Every row gives one point. The ring and each string are closed loops that go straight from each point to the next, and from the last back to the first. Before rounding, they use only three directions, however many columns there are. How many times does the string pass through the ring? Passing back the other way cancels.
(in the rows, 128 means zero)

Ring:
[[173 153 144 107]
 [177 152 132 136]
 [151 146 122 155]
 [108 134 116 161]
 [ 81 123 114 158]
 [ 62 105 117 145]
 [ 66 101 125 126]
 [ 79 108 134 106]
 [108 128 146  86]
 [143 146 150  85]]
String, 27 rows:
[[144 148 141 107]
 [166 176 152  90]
 [207 174 145 113]
 [166 165 139 120]
 [143 134 128 136]
 [173 129 120 161]
 [172 154 118 170]
 [122 164 124 148]
 [111 145 124 144]
 [123 125 122 146]
 [124 111 111 172]
 [ 53 125 108 169]
 [ 33 133 119 141]
 [ 86 130 128 128]
 [103 108 119 147]
 [ 78  90 113 154]
 [ 38  87 118 135]
 [ 40 109 131 108]
 [ 94 121 131 118]
 [110 105 128 127]
 [ 93 100 138  98]
 [121 112 134 114]
 [118 129 133 120]
 [ 99 155 158  61]
 [132 158 164  53]
 [172 136 146  98]
 [149 133 136 119]]
Times through: 2

Ring, 8 rows:
[[133 132 135 141 120 163 151 137]
 [134 131 157 118 111 167 124 114]
 [119 127 157 108 112 163 104  97]
 [ 99 127 150 108 137 153  92  86]
 [ 80 124 121 125 149 143 102  95]
 [ 68 115  86 146 129 141 122 114]
 [ 76 110  66 164 104 145 149 138]
 [105 120  92 160 109 154 159 145]]
String (27 x 8):
[[ 88 131 117 138 167 141 123 112]
 [ 53 118  83 145 158 131 112 104]
 [ 47 105  67 147 117 136 112 106]
 [ 67 106  79 145  99 145 119 113]
 [ 94 121 113 136 123 150 124 115]
 [ 80 127 105 144 162 139 125 115]
 [ 49 106  46 169 122 133 139 129]
 [ 41  89  14 183  70 138 152 143]
 [ 73 103  59 165  83 148 148 138]
 [ 84 106  70 161  83 152 149 139]
 [105 122 108 146 115 154 142 130]
 [128 137 136 142 145 157 150 135]
 [158 151 163 139 160 164 163 145]
 [166 146 166 136 133 171 164 147]
 [123 122 125 137  93 165 141 130]
 [109 122 122 134 109 158 130 120]
 [125 137 149 127 143 158 131 119]
 [152 145 169 125 143 166 143 128]
 [159 143 164 132 130 170 155 139]
 [130 125 123 144  99 165 154 141]
 [102 115 102 145  93 157 139 129]
 [113 129 126 139 133 154 137 125]
 [110 127  97 164 129 152 166 151]
 [ 70 100  35 184  78 146 169 157]
 [ 53  91  27 177  62 144 151 142]
 [ 83 112  90 146 104 150 130 121]
 [100 128 123 135 142 149 126 116]]
Times through: 5

Ring (8 x 9):
[[122 119 131  95 150  84 101 151 161]
 [120 123 130 105 118  90  86 167 131]
 [124 129 128 121  93  97 109 154 104]
 [130 134 127 146  83 122 146 136  85]
 [129 130 128 164 104 158 154 144  94]
 [129 123 130 154 145 161 161 138 131]
 [132 121 131 125 170 121 171 111 163]
 [130 120 132 104 172  93 154 111 174]]
String, 30 rows:
[[133 129 129 146 123 132 175 116 117]
 [137 130 129 159 131 148 201 102 117]
 [126 119 131 169 155 192 156 155 133]
 [121 114 132 154 166 183 123 176 148]
 [122 116 132 137 161 153 122 164 151]
 [128 116 132 122 186 130 153 128 178]
 [142 125 132  95 191  67 218  49 193]
 [138 128 131 102 158  72 190  75 163]
 [130 124 131 110 149  94 149 117 153]
 [129 125 130 116 140 100 145 124 143]
 [134 126 131  88 156  55 166  87 168]
 [123 116 132  76 174  64 104 138 188]
 [117 113 132  87 170  89  78 170 180]
 [122 114 133  77 178  70  98 145 191]
 [133 123 131  83 169  56 159  92 180]
 [136 127 131  99 155  68 181  80 162]
 [125 120 131 119 149 116 127 145 150]
 [124 116 132 118 169 125 123 150 166]
 [125 122 130 128 140 126 130 147 138]
 [137 126 131 127 159 111 198  86 153]
 [137 125 131 147 166 144 208  93 151]
 [137 128 130 148 143 137 199  98 131]
 [137 131 129 137 128 114 193  93 124]
 [125 124 130 148 127 150 133 156 120]
 [120 121 129 171 118 190 113 190 103]
 [129 130 128 183  99 186 164 150  81]
 [131 132 128 180  96 176 168 142  80]
 [123 126 128 184  99 198 131 180  82]
 [131 132 128 186  96 185 174 141  78]
 [137 133 128 156 112 137 195 102 103]]
Times through: 1

Ring:
[[121 109 134 146 131 139 121 141 110 108 120 146]
 [117 122 113 153 127 126 119 141 158 117  97 142]
 [113 142 112 163 116  79 141 128 165 169 114 117]
 [115 144 128 158 108  62 155 123 125 198 145 106]
 [125 130 140 123 103 116 129 143  83 163 154 131]
 [130 114 146 109 108 157 110 155  65 123 148 151]
 [126 104 147 129 124 153 117 146  72 109 141 150]]
String:
[[124 118 135 131 116 135 120 145  98 129 134 142]
 [122 110 154 147 126 114 142 131  63 143 159 129]
 [122  97 165 152 136 124 143 128  42 127 165 133]
 [125  97 146 136 134 160 115 145  78  92 131 155]
 [128 110 119 114 119 186  87 165 129  77  97 171]
 [119 104 134 158 140 135 126 136 114 102 117 144]
 [115 113 131 169 138 109 139 127 125 126 120 131]
 [119 122 124 146 123 124 123 140 131 128 116 139]
 [124 123 110 124 115 158  97 158 152 102  94 158]
 [116 132  90 149 124 135 104 149 208 105  66 151]
 [107 142 100 183 128  68 146 121 201 161  92 115]
 [109 143 113 180 123  56 156 117 170 181 116 106]
 [111 151  98 166 113  71 139 129 195 175  99 115]
 [119 139 109 138 109 113 119 144 161 147 106 135]
 [120 142 107 132 104 117 116 148 160 149 107 137]
 [109 155 132 178 107  16 182 106 124 240 163  81]
 [111 154 142 173 104  14 185 105 101 249 178  78]
 [114 147 149 163 104  31 179 110  79 238 186  85]
 [117 132 147 155 113  71 159 121  82 192 167 107]
 [125 126 129 121 107 136 115 150 106 137 132 143]
 [132 123 131  93  97 171  94 167  90 119 132 160]
 [134 115 152  94  99 165 106 160  44 130 161 153]
 [127 113 159 126 113 126 134 139  43 149 171 133]
 [124 118 141 133 116 128 126 142  85 137 144 138]]
Times through: 2
String:
[[122 122 120 135 119 140 112 148 135 117 109 147]
 [115 125 131 166 127  88 147 124 123 155 132 120]
 [111 129 123 179 131  73 153 118 147 161 121 114]
 [115 129 127 160 122  91 143 128 129 157 129 121]
 [122 131 106 129 112 143 103 154 163 117  93 151]
 [117 142  95 143 111 116 113 146 192 138  86 139]
 [106 152 115 186 117  29 170 109 167 211 129  91]
 [110 143 131 177 118  43 169 112 128 205 147  96]
 [116 133 135 160 117  77 152 124 112 177 145 113]
 [109 151 139 181 110  13 187 102 110 242 171  78]
 [116 148 132 151 102  58 157 124 112 211 157 102]
 [125 138 122 117  98 126 115 151 120 154 130 138]
 [123 129 131 131 109 119 125 143 108 150 136 134]
 [119 128 146 148 113  87 150 127  82 177 161 116]
 [127 126 160 121 100 107 141 138  37 181 185 122]
 [136 117 141  82  95 185  90 171  63 113 144 165]
 [132 116 130  97 104 181  90 168  95 102 123 166]
 [123 121 134 131 115 131 121 144 101 134 134 140]
 [125 109 156 133 120 130 132 138  53 137 162 136]
 [128  97 166 128 125 148 128 141  28 119 168 144]
 [130 104 136 109 118 186  93 163  87  84 122 168]
 [126 114 128 122 117 159 104 155 110 105 118 156]
 [121 114 139 145 125 124 130 137  97 130 136 137]
 [115 101 157 179 146  94 159 114  72 139 154 119]
 [119 105 132 155 138 139 123 138 118 100 113 147]
 [125 115 109 121 121 180  86 163 154  76  83 170]]
Times through: 3

Ring (9 x 14):
[[119  98 161 119 107 101 167  85 152 109 134 138 121 135]
 [134 115 189 115 101 110 183 101 141 120 112 148 135 143]
 [140 120 180 114 112 126 170 120 126 136 104 146 157 154]
 [136 112 146 117 130 139 140 131 116 147 112 137 173 162]
 [132 109 123 119 141 147 122 136 114 151 123 124 176 167]
 [130 112 116 119 144 149 120 137 117 150 133 111 168 168]
 [126 115 122 119 137 141 133 124 131 137 144 100 146 162]
 [118 102 129 120 125 120 143 100 146 120 150 110 126 147]
 [115  95 137 121 118 109 149  89 151 112 147 122 120 139]]
String, 24 rows:
[[138 146 185 111 105 127 193 115 147 122 135  95 110 155]
 [125 110 150 118 118 120 157 104 142 122 136 120 130 148]
 [138 139 193 112 101 120 195 110 146 121 125 114 117 151]
 [134 134 205 112  90 106 209  94 157 108 127 121 102 141]
 [135 129 193 113  99 113 193 103 147 118 121 127 120 146]
 [108  71 121 125 124 103 129  82 145 113 141 146 138 134]
 [130 113 166 117 112 118 166 106 138 125 123 133 137 148]
 [150 149 236 108  84 114 224 111 141 122  97 141 125 148]
 [149 141 233 109  85 112 218 111 138 124  91 153 134 147]
 [162 167 249 104  85 129 230 132 129 136  84 138 139 160]
 [123  97 137 120 126 122 139 108 132 130 128 137 152 149]
 [119  79 122 123 132 120 121 105 127 132 124 153 167 147]
 [146 124 172 114 122 141 156 138 111 151  95 148 180 165]
 [165 166 209 106 112 157 191 161 107 160  85 125 173 179]
 [124  87 101 123 150 144  99 132 109 153 122 140 191 163]
 [107  58  64 129 160 133  71 113 118 143 143 140 185 154]
 [136 117 115 118 149 160 115 151 106 161 123 114 185 176]
 [148 147 157 112 132 160 155 154 113 157 117 101 165 178]
 [118  89 115 123 135 126 122 109 131 131 138 129 154 151]
 [116  88 107 123 139 129 115 111 131 133 142 124 155 152]
 [142 142 168 112 120 143 169 134 128 140 124 104 143 166]
 [121  98 127 121 130 126 133 110 134 130 137 124 147 152]
 [138 137 168 113 117 136 172 126 134 134 128 105 135 161]
 [139 153 177 111 111 136 189 123 146 126 142  80 109 161]]
Times through: 1
String, 24 rows:
[[134 120 152 116 125 136 151 125 126 139 122 123 154 160]
 [128 108 139 118 128 131 141 118 129 136 128 126 153 156]
 [104  59  65 129 157 129  76 106 125 136 150 134 173 150]
 [120  93 112 122 139 132 119 115 128 136 138 124 158 155]
 [145 150 159 111 128 156 162 147 122 149 126  92 150 175]
 [149 163 175 109 120 154 180 146 128 145 128  82 135 174]
 [137 134 164 114 118 135 168 124 135 133 130 106 135 160]
 [108  75 101 126 136 116 114  95 140 122 150 129 144 143]
 [ 99  67  97 127 132 103 117  76 154 107 164 123 122 133]
 [ 98  55  86 129 138 104 102  79 146 113 157 138 140 134]
 [127 111 154 118 118 121 158 107 139 125 131 125 136 149]
 [127 112 158 117 115 119 162 105 142 122 131 124 131 148]
 [100  58  92 129 136 104 106  80 146 114 154 140 140 134]
 [101  71 114 126 122  97 133  71 159 102 160 127 114 129]
 [128 128 171 115 106 116 183 100 155 113 143 102 105 146]
 [134 132 167 114 114 129 173 117 140 127 132 106 127 156]
 [125 109 137 119 127 128 144 113 135 130 137 117 141 154]
 [134 127 149 115 125 138 154 126 131 137 132 106 143 162]
 [113  79 102 125 139 123 111 104 133 129 143 130 154 148]
 [115  84  76 125 158 145  87 126 119 146 147 114 174 163]
 [139 125 116 117 151 166 116 157 105 164 125 104 184 180]
 [138 120 121 117 148 161 118 153 105 162 120 115 187 177]
 [116  74  78 126 157 142  82 125 113 149 136 135 187 161]
 [111  72  96 126 142 122 104 103 130 131 141 137 161 147]]
Times through: 1
